Each row is a point. The window is the flat piece filled in between its corners: a triangle in 3 columns, a solid with four corners in 4, and so on. A path goes straight from each point to the next, and from the last back to the first. After which points does the path pass through the window?
In the rows, zero is written as 128.

Window (4 x 4):
[[ 63 116  83 140]
 [111 143 179  91]
 [162 176  92 168]
 [183 144 118 142]]
Path:
(1): [144 130 145 157]
(2): [183 164 102  90]
(3): [ 82 132  88 106]
(4): [100 125 126 152]
(5): [191 159 135 199]
(6): [146 156  84 113]
(7): [135 170  96 112]
(8): [189 167 103 224]
(9): [124 165 104 227]
(10): [160 157  43 122]
(11): [ 99 160 109 115]
(12): [ 76 113 142 151]
(13): [150 154 120 173]
(14): [188 188  61 126]
(15): [184 138  80  86]
(16): [163 146 138 169]
Through the window after points: 1, 3, 5, 7, 13, 15

Window (8 x 8):
[[ 73 162 134 152 140 153 173 107]
 [198 146 132 146 162 162  89 184]
 [ 80  96 149 116  98 127 151  93]
 [191 152 121  89 139  98 137 181]
 [  7 136 173 153 129  73 135  93]
 [118 121  83 191 140 132 145 122]
 [ 80 137 136 106 148 101 130  54]
 [148 151  73 111 139 161  97 181]]
Path:
(1): [162 163  85 152  61 129  95 158]
(2): [ 98 118 100 105 213 164 137 149]
(3): [ 74  87 124  62 201  99 161  64]
(4): [109 182 138 160  99 124 109 102]
(5): [119 168 157 158 101  73 110  74]
(6): [ 83 108 125 112 184 150 148 117]
(7): [ 69 108 102 123 203 141 161 123]
(8): [ 83 130 154 123  54  95 148  70]
(9): [151 164 130 191  84 161 127 115]
(10): [120 131 123 128 167 134 129 149]
(11): [ 37 129 175 141 195  84 159 119]
(12): [ 77 136 119 166 100 112 122 104]
(13): [146 161 115 154 111 145 129 155]
(14): [160  82 121 156 233 144  90 140]
(15): [100 134 129 144 161 141 160 116]
(16): [ 85 172  95 173  58 132 126 117]
Through the window after points: 1, 3, 9, 11, 13, 15

Window (9 x 9):
[[102  83  52 159 192 152 141 159 176]
 [109 133 143 139 140 222 131  91 154]
 [185  78  73 179 148 124 176 158 130]
 [103  97  97  98 162 157 181 142  46]
 [168 109  96 110  89 158  71 193 225]
 [107 142 143  57 129  82 161  70  90]
 [119  70 196 122 117  95  89 145  87]
 [122 168 142 118 123 110 148 161 170]
 [123 107  40 197 151  62 155 151  74]]
Path:
(1): [ 75 109 121 123  91 120 157 127 154]
(2): [136  60  97 152  64 119 197 126 116]
(3): [185 105  84 170 197 131 139 168 136]
(4): [144 128  95 127 164 149 138 135 147]
(5): [109 102 106 180  63 180 166 133 170]
(6): [ 39 112 103 101  85 138 189  97 126]
(7): [174 130 138  81 187  94 133 122  67]
(8): [141 125 111 136 174 103 109 157  72]
Through the window after points: 2, 6

Window (12 x 12):
[[165 172 118 219 114 146  56  93 113 117  87 116]
 [171 135 136 159 118 179  89 198  65  59 159  75]
 [144 129 150 123 147  57 184 117  85 147 136  68]
 [ 93 104 160 138 135 158 151 154  10 153 121 101]
 [149  18 129 145 122 141 146 217 179 144 121  59]
 [143 135 149 104 198  47 129 130 150 193 140 132]
 [154 145 166 101 148  97 145  30 144 150 136 196]
 [ 94 126  50 158 183 141 123  44 149 150 136 186]
 [ 53  77 150  50 127  81 177 162 150 112 100 114]
 [ 72 202 209 160 163 136 160  62 122 103  99 110]
 [ 96  60 105 104 138  90  96 117 159 168 189 108]
 [130 193 102 135  95 116 112 110 204 150 172 162]]
Path:
(1): [125 132 139  62 100 156 145 147  78 233 134  48]
(2): [136 170 124 113 127 127 113 104 159 153 138 126]
(3): [120 144 116 155 108  95 128 105 178 136 174 174]
(4): [104  84 145 145 111  34 210 127  73  92 153 183]
(5): [146 156 129 118 169 162  93  75 147 171 125 108]
(6): [126 157 108 111 149 212 108  94  95  92 143  13]
(7): [149 127 176 180 119 102 117 196  96  94 142 160]
(8): [ 99 116 147 155 147 112 152 105 126 125 161 166]
(9): [160 156  88 121 154 156  91  85 124 130 107 110]
(10): [121 162 121 102 161 123 129  70 124 165 130 123]
(11): [ 66  99 180 180 151  51 126 134 144  98 163 151]
(12): [ 66 121 108 209 171  69 136 110  70 140 171 183]
(13): [159 130  92  79 150 166 136  66 183 147 100  98]
(14): [143 132 149  83 165 146 152  89 135 153  98  83]
(15): [104  83 140 172 145  54 137 119  79 129 167 153]
(16): [ 93 101 162 196 181 108 142 127  66  72 119 164]
Through the window after points: 2, 4, 6, 8, 12, 16

Window (14 x 14):
[[119 110 157  98  98 114  98 106 120 175 158  83 129 163]
 [131 149 125  91 112 106 127  62  71 189  74 159  71 150]
 [154 149 121 132  37 181  88 196 155 145  44 136 139  65]
 [138 117 170 125 171 106 117 147 134  92 175 118 104 119]
 [100 108 183  80 148 137  90  89 179 148 137 141  95 126]
 [ 41 111 119 130 149 105  86 114 136 118 140 119 122 143]
 [119  68  94 170 104 249 123 205 148 159 116 155 179  68]
 [ 98 126 157 112 162  76 115 141 140 193 134 157 154 114]
 [101 149 181 149 133  80 112  91 141 169 148 177  89 209]
 [132  68 171 148 154  73  83 111 137 161  92 136 101 156]
 [ 77  92 151 144 142  90 122 152 150 188 160 130  52 123]
 [109 174  95 140 161 229 115 130 158 183  88  47 145 125]
 [165 105  51 179  59 189 132 151 197 161  92 144 167  37]
 [118 141 130  62 110 102 174  98 140 170  52 120  96 208]]
Path:
(1): [152 115 111  97 131 144  87 157 183 152 146 146 115 117]
(2): [ 92 111 174 174 143  99 152 123 108 125 135 106 102 111]
(3): [ 58  81 192 163 117 121 120 111 149 170 125 119 123 127]
(4): [155 159  97 107 155  90 109 152 140 173 152 169  48 169]
(5): [190 110  99  74 192  91  89 144 173 162 117 160 132 195]
(6): [ 78 137 157 144  97 137 121 101 124 167 101 102  99 109]
(7): [ 98  94 159 163 104 146 124 130 150 142 120 145 133 131]
(8): [127 118  33  76 162 191  81 212 124 200 136 104 126  64]
(9): [124 127  80 106 145 138  95 146 150 177 124 123 112 133]
(10): [143  87 189 184  45 127 155  88 142 140  85 146 140  83]
(11): [ 95 117 198 145 115 150 129 127 147 156 128  65 152  78]
(12): [128 106 111 140 121 123  88 141 149 154 120 156 113 119]
(13): [127 138 107  99 140 124 101 126 149 157 123 147 104 147]
(14): [ 89 119 167 127 129 156 117  96 135 171 105  98 115 119]
(15): [ 92 107 166 163 100 130 118  97 146 127 107 107 138 103]
(16): [151 125  97 109 143 165  79 187 158 193 131 156 118 104]
Through the window after points: 1, 3, 7, 9, 13

Window (14 x 14):
[[ 51  92  85  86 106 183  73 147 140 149 145 101  47  87]
 [121 136 162 123 135  81 194 150 145 154 147 173 120  89]
 [145 131 165 153 168 113 200  75  98  75 130 138 148  95]
 [116 170 196 122 111 115 185 131 141  65 175  66 161  96]
 [140  49 113  52 123 181  75 186 194 149 168  48 108 141]
 [ 95 107 153 133 177 155 120 186 127 148 160 138 133  56]
 [114 129  88 109 119 118  73 171 159  56 127  28 211 232]
 [163 211 114  78 163 107 173  76 208  25 146  76 185  66]
 [ 77  76 151 146 129 153 119 169 172 101 103 143  57  77]
 [134  86 137 114 106 135 106 191 113 165  96 115  81  49]
 [ 96  97 136 133 107 207 171 185 117 150 109 179 102  72]
 [130 126 121 171 120 116 179 112 171 112 161  97 167  64]
 [ 87 148 169 156 166 154 198 138 141 160 101 102 103  76]
 [ 90  49 109  20 112 132  79 157 192 120 132  41 189 116]]
Path:
(1): [112  90  93  67 148 137 146 202 161 104 134  83 100 107]
(2): [ 74  91  66 141 184  88 213 154 143  69  99  76 136 107]
(3): [160 145 205  85  86 162  57 125 156 139 167 102 137  98]
(4): [ 66 145 141 117 103 179  68 104 177 113 108 141  61  97]
(5): [120  24  95 104 158 121 188 222 108 138 170  67 130  76]
(6): [ 99 104 116 101 147 118 168 198 156  55 148  43 123 110]
(7): [118 128 137 109 124 159 115 120 168 127 146 108 146 114]
(8): [120 139 173 113 126 176 112 113 169 138 153 155 123  82]
(9): [ 94 107 119 124 135 125 158 155 133 109 120 105 119  80]
(10): [ 79  95  61  71 144 117 149 187 103 105 161  80 143  94]
(11): [129  95 213 127 100 194 119 127 209 158  88 134 127  93]
(12): [136 141 177 135 124 180 122 120 170 112  98 105 135 101]
(13): [ 72 122  83 102 136  82 176 170 115  99 198 101 101  85]
(14): [113 130 125 127 150 119 172 154 143 102 130  98 122  87]
(15): [155 147 178 128 121 185 110  62 154  98 143 163 141 106]
(16): [ 97 110 151 123 109 149 109 144 164 132 138  98 146  92]
Through the window after points: 4, 10

Window (14 x 14):
[[127 137 139 145 107 165 123 185 137 126 126 123 145 144]
 [149 110 126   7 187 105 128  71 122 133 119 109  87  79]
 [123 158 140 153 109  88  96 163 140 107  88 141 130 148]
 [190 114  84 159 135 130 144  94  66  99 122 184 123 150]
 [ 84 123 171 101  83 126 115 174 138 176  88 172 153 119]
 [183 132 133 141  92 107 152  75 100  88 142 130 128 186]
 [173 136 121 152 140 102 167  89  59 164 141 126 127 117]
 [147  96 154  69 173  97 168 107 168 160 137 145 126  56]
 [116 138 100 111  83 104 119 180 149 140 121 154  80 151]
 [ 72 107 146 138 126 108 100 148 158 163 128 137 141 168]
 [ 68  97 146 142  89 114 146 190 129  98 108 120 135 129]
 [ 58 155 139 117 103 131 124 156 148 122 140 158 135  99]
 [ 65 139 114 124  95 134 159 163 172 144  75 131 182 122]
 [148 127 143 192 112 151 155  86 105 147  96 150 102 136]]
Path:
(1): [113 133 139 125 125 127 154 130 123 126 115 141 118 142]
(2): [138 121 131 122 186 125 226 107 122 123 124 162  61 151]
(3): [124 127 140 147  97 134 118 130 133 146 108 136 147 114]
(4): [153 115 143 127 118 117 123 102 135 142 132 126 130 108]
(5): [ 53 120 112  94 145 113 179 185 109 114  51 147 107 181]
(6): [104 166 137 111 145 114 144 154 145 133 118 152  94 138]
(7): [120  71  91 138  14 122  97 172 130 132 125 136 145 129]
(8): [123 114 132 118 106 125 132 119 127 132 112 135 138  99]
(9): [103 146 164 142 170 109 172 157 124 146 130 158 138 176]
(10): [148 187 146 125 149  83 172 147  83 146 126 180 106 143]
(11): [143  99 119 148 116 128 140  93 105 153 127 111 138 113]
(12): [ 81  95 132 137  88 124  83 132 153  97 102 122 134  87]
(13): [125 147 133 122 127 109 191 162 113 149 114 140 140 167]
(14): [ 98 129 134 112 143 123 151 147 119 136 122 140 127 150]
(15): [145 115 131 122  65  86  99 126 167 111 125 131 143 102]
(16): [143 115 130 137  92 128 108 129 138 126 107 143 140 131]
Through the window after points: 2, 6, 10, 12

Window (14 x 14):
[[130  94  95 152  99 194 108 187 129 215 155  73 116 119]
 [182 107 110 160 130  85 195 172 111 142 157 214  80 110]
 [165  95 188 128 158 141 133 179  79 224  79  88  83 106]
 [159 184 102  71 154 113  87 113  68 140 173 185 155 129]
 [140  92 187  80  89 160  88 167  68 192  58 146  57 102]
 [121 175 121 184  60  91  90 127 129 142 212 133 111 181]
 [168 122 221 215 128 173 156 120 109 110 101 170  93 105]
 [176 165 102 102  85 136 201 238 148 196 145 127  72 128]
 [121 147 117  89 169 136 121  83 191 179 133  89  98  60]
 [150 130 141  97 157 157 181  60 114 135 155 119 116 154]
 [ 98 146 170 205 138 130 106 171 198 163 133 158  82 176]
 [189  97 136 147 143 143 102 139 141 130 202 125  87 113]
 [249 151  85 160 119 113 195 134 136 199 139 158 126 210]
 [142 180  92 123 141 111 110 118 107 103 118 134 116 165]]
Path:
(1): [125 141  89 149  96 189 125 183 118 221 142 129  61 120]
(2): [156 104 124 137 115 147 127 167 137 172 155  88 133 130]
(3): [152 107 165 137 101  97 127 134 161 145 150 154 152 140]
(4): [133 183 101 137 156 177 151  97  81 162 162  99  46 159]
(5): [163 165 120 123 182 119  98 116 106 170 133 137  70 108]
(6): [129 110 143  94  74 153 146 152 144 151 145 135 149 129]
(7): [160 126 152 131 107 113 158 133 127 161 122 149 125 129]
(8): [218 149  99 155 192 177 127 164  79 205 148 116  59 174]
(9): [147 155 128 139 123 150 123 151 110 173 164 136  70 123]
(10): [190  76 149 125 125  95 167 129 182 172 112 126 163 146]
(11): [159 116 135 120 109 154 140 151 145 165 134 102 133 114]
(12): [122 156 119 147 175 126 117 165 114 231 131 130  18 119]
Through the window after points: 1, 3, 5, 7, 11
